Each row is a point. Before rounding, the points of a table are all equally far from one centre. They may lie mostly on one side of it. Where is the centre, to within rounding?

Points, 10 rows:
[[-48  57   8]
 [-19 -33 -22]
 [-50 -18  -2]
 [-57  35  26]
 [-31  70  12]
 [-57   5 -13]
 [-25  72  14]
 [ -9 -10 -45]
 [-38  -6 -34]
 [ 41  58   1]]
Centre: [-2 16  9]

Points (13 x 6):
[[-56   0   0 -38  -2 -52]
 [-45 -40  20 -20  24 -14]
 [-72  -4  44 -37  -9   2]
 [-65   9  51 -18   8 -55]
 [-67 -11  40 -23   7  18]
 [-46  16  40 -48  30 -28]
 [-39 -12  32 -44   8 -54]
 [-54   1  53 -34  16 -47]
 [-54 -41   5  -5   7 -12]
 [-81  30  33 -17   2 -39]
 [-53 -12  27 -19 -44 -47]
 [-66 -21  13 -41  -5 -12]
 [-77  -9  44 -22   7 -37]]
Centre: [-31   9  24  -5  -4 -17]

Points:
[[ 13  -1 -46  32  64 -29  72  11  35]
 [-13 -11 -51  -4  56  -2  45 -23  47]
 [-11  18 -79  48  36  32  39 -19  26]
 [-38 -11 -56  27  46   8  58 -11  22]
 [ 10  17 -70  41  77  -1  56   9  17]
 [ -1 -32 -45  43  50  15  42 -20  53]
 [  5 -30 -38  27  42   7  64 -24  41]
 [-17 -13 -63  18  72   2  47 -11   6]
 [-12  -4 -78  48  27  35  41  10  13]
 [ -1 -12 -65  19  61  -2  53 -16  -8]
 [ 18  28 -34   2  52  11  77 -16   3]
 [  0 -25 -45  21  32 -20  76  -2  22]
 [ -9  -8 -59 -14  55  24  40  10   5]
 [  0 -49 -50  21  13   2  31 -15  33]
 [-41 -16 -58  10  49 -18  35  11  31]]
Centre: [  6  15 -22  31  30  -2  17   5  18]

Points:
[[-46  12 -13   1  15 -54 -48 -14  46  -1  44 -49]
 [-33   6  44  17  27 -41   4 -30  30   2  45 -84]
 [-54   0   0  11  26 -39  23 -10  35   5  61 -55]
 [-43  -3  19   4  38 -22  -7 -10  71   5  71 -31]
 [-88 -32  59  18  -2 -31 -31 -16  58   6  10 -12]
 [-68  13  31 -17  13 -51 -41 -30  35  -1  42 -37]
 [-62  16  -3  12  18 -32 -15 -21  42   9  23 -80]
 [-55  12  30  10   7 -48 -20 -23  53 -17  53 -69]
 [-48  45   4   9  16 -57   8 -59  36  11  -1 -16]
 [-64   2   3  25  45 -19 -15 -12  35  -6  56 -57]
 [-86   6  20  10   1 -24 -38 -34  24  24  31 -43]
 [-65  11  46  36   1 -18  -4 -50  48  19  44 -52]
 [-38 -32  30 -15 -11 -32 -21   8  44   1  40 -84]
 [-53   1  13   6 -12 -44   0 -11  43  42  40 -65]
 [-49  13  -5  20  17 -60  -2 -19  38   5  53 -58]
 [-62 -13   7   1   2 -20 -24   0  50  10  74 -42]
 [-47  11  59  33   5 -28 -34  -1  48  -1  73 -44]
 [-33  41  30   9  19 -42 -38 -59  44  11  44 -29]]
Centre: [-13  -2  24  17  -3 -10  -8  -7  24 -11   5 -13]
